Each row is a point. To make a cloud, some directions were put in groups of two or more. Within a group, all points are equally far from the middle, so they leave a hole (a ring in 2 directions, a hollow ball in 3). The other directions are filled evenly. Then the cloud was stretched, turned, moved and blurred a little. How many holes are there, and how many directions does each take, smallest first?
(in the rows, 128 means zero)

Cloud:
[[128 178 173]
 [109 149 154]
 [110 114 206]
 [183 162 139]
 [148  73 159]
 [ 80 115 161]
 [165  68 144]
 [161 163 218]
 [133 162  62]
 [133 118  82]
 [155 131  73]
 [104 110 182]
 [133 157 170]
 [ 48 119 161]
 [167 194 200]
 [ 79 109  68]
 [136  96 189]
 [113 108  54]
 [ 84 130  74]
 [127 129 153]
 [105 174  32]
 [123 124 182]]
Holes: 0

Cloud (30 x 4):
[[104 112  54 134]
 [142  97 139  87]
 [ 60  63 158  81]
 [166 117 119 134]
 [162 123 109 151]
 [ 68  78 155  93]
 [201 173 110  86]
 [157  51  69 100]
 [142  98 114  88]
 [151  69 140  46]
 [113  81 102 201]
 [143 154  88 131]
 [ 66  48 139 120]
 [168 134  45 102]
 [136  80 142 100]
 [ 72  77 136 135]
 [134 112  14 142]
 [178  96 100  68]
 [166 101 156 144]
 [142 119 145 151]
 [125  92 138  96]
 [115  20  55  60]
 [ 96 140  86 168]
 [102 143 182 137]
 [ 93  25  85 111]
 [ 96  57 143  90]
 [162 127  97 172]
 [136  61  95 149]
 [ 79 140 130 101]
 [133  85  62  86]]
Holes: 0

Cloud (52 x 6):
[[ 95  89 121  61 164 127]
 [ 47  89  90 198 149 120]
 [153 122 135 196 111  48]
 [109 173  96 149  69  50]
 [149 135  43 177 131  67]
 [ 80  69  93 116  71  97]
 [114  78 115 153 130  24]
 [167 179 115  72 117 111]
 [ 58 169 133 189 139  44]
 [ 78 152 106 107 107 173]
 [ 86  85  54 177  91  82]
 [147 147 159  77 160  60]
 [ 92 185 137 142  94  44]
 [ 28 108 115 162 149  41]
 [128 158 147 190 100 140]
 [156 172  70 196 130 115]
 [133 124  83  67  86  70]
 [150 122 149 126 198 123]
 [ 67  87 184 131 124 129]
 [109 100  39 179 137 118]
 [ 64 107 105  99 163 163]
 [102 133 133 146 203  44]
 [136 115 120  94 144  23]
 [100 145 139 149 216  85]
 [133  90  95  75 157 142]
 [ 33 119 110 105 162  50]
 [145 187 141  87 124  60]
 [ 56 119 109 172 118 167]
 [ 98  79  68 168 102 140]
 [ 60 134 122 119  84 159]
 [ 98 146 139 172 208  72]
 [163 163 126 132 198  78]
 [138  61 134 110  93  95]
 [ 49 121 121 209 162 120]
 [ 95  90  67 154 124 162]
 [173  89 147 152 112 118]
 [124  88 126  55 129  68]
 [121 183 112 171 132 162]
 [172 134 146  97  82 101]
 [172 168  73  95 147 129]
 [ 67 154 101 214 128 134]
 [136 137 127 129 174  23]
 [ 60  77 120 175 147 149]
 [ 84 160  97  86  66 102]
 [ 94 158  48  85 151 126]
 [ 59 136  86 110  63  83]
 [151  87 114 112 176 138]
 [131 111 132 200 162  45]
 [165  91  99 135  84 132]
 [ 84 107  87  74 122 159]
 [146 110 190 105 118 104]
 [ 89 175 102  74  94 131]]
Holes: 2 (3, 3)

Cloud, 85 rows:
[[140 152 154 110 193 218 200  94]
 [ 82  50 149  95 157 165 134 156]
 [116 122 128 156 110 114 179 139]
 [ 69 212 116 208 152 150 119 156]
 [ 78 147 188 132 162  87 140  92]
 [131 144 159 129 178 179 191 112]
 [141 139 104 101  70  99 148  81]
 [163  77 169 100 176 164 126  83]
 [124 121 143  73  95  75 129  78]
 [142 203 144 162  94 123 153 185]
 [155 119 166 173 136  84  85 122]
 [176 161  75 122 142 125 166  86]
 [162 156 110 158 135 122 135  94]
 [150  99 166 139 157  76  63  90]
 [ 86 207  77 182 103  96  87 109]
 [198  71 190 122 124 118  99  52]
 [ 81 143 149 116  84 112 123 175]
 [171 107 139 217 114 131  98  63]
 [150  94 126  72  56 135 145  76]
 [220  88 141 167 123 111 152 138]
 [139 191  58 159 153  95 142 128]
 [195  36 140 103  83 131 153 102]
 [113 153 169 168  63 111 152 144]
 [130 156 224  94  91 193 124 119]
 [115 104 106 215 138 145  52  90]
 [ 56 110  87 193 107 109 111 147]
 [185 109 145 104 131 149 180 104]
 [ 86 112 166 107 183 106 144 181]
 [169 115 172 110  90 209 140 116]
 [127 121 210 150 103 130 165 124]
 [193 151 129 132  65 168 162 122]
 [131  59 148  97 134 104  71  80]
 [170 125 136 110 181 180 137  88]
 [196 103 180 167  91  97 155 101]
 [192 104 109 156 147 155 159 107]
 [147 139  75 109  36 120 121  44]
 [177 204 137  93 151 197 188 103]
 [151  64  90 120 169 161 123 137]
 [177  72 114  53 105 140 142 109]
 [ 69 155 109  93 198 141 149 153]
 [121 128 110  94  83 135 113 204]
 [137 127  98 115 166  82 183 118]
 [122 235 165 123 167 201 177  84]
 [ 74 155 114 124 148 187 128  82]
 [ 96 166  94  69 124 107 136 102]
 [136 161 114 145 153  93 104  32]
 [115 182 121 104 144 190 170  61]
 [156 176 130 213  84 147 134  78]
 [170 103  85 151  93 193 119 107]
 [117 145 152 132 192 217 143  68]
 [145 145 165 100 117 122  90 120]
 [ 60 144  79 180 117 129 117 116]
 [111 205  95  58 110 112 142  68]
 [142 104 143  87 113 124 151  31]
 [107 141 114 249 189 132 117 154]
 [ 58 168 127  92 149 153 152 158]
 [110 227 170 103 167 165 194 128]
 [155 154 140 141 200  90 168 121]
 [138 194 167 130 100  95 111 192]
 [ 80 142 158 149 124 199 118 102]
 [117 153 143  93 113 184 214 172]
 [141 141 112 150  70 128 154  59]
 [ 68 152 129 191 110 157 128 107]
 [176 199 159  72 138 117 193 103]
 [160 104 105 127  30 137 125 108]
 [154  95 178  98  96  94 155  39]
 [184 153 192  96 119 203 150 157]
 [163  66 127 148 119  63  55 146]
 [108 195 185 135 114 209 149  78]
 [ 97 202 146 199 118  97 111 118]
 [ 57 160  73 129 163 165 131 168]
 [ 72 196 125 136 189 103 161 109]
 [152 204 127 125 156 164  95  61]
 [119  57 108 141  87 175 170  91]
 [131 154  96 171 105 188  88 105]
 [142  92 104 144  91  91 153 168]
 [125  87  93 119 123  89  85 128]
 [112 164 164 127 147  94 192 158]
 [118 185 142 105  80 196 169  47]
 [142 126 134  97  69 184 178 145]
 [137  89  98  62 170 179 161  34]
 [144 190 128 197 104 186 155 119]
 [143 123 139 209 152 133 151  98]
 [143 179 125 164 145 130 174  88]
 [140 174 134 209  94 236 178  99]]
Holes: 0
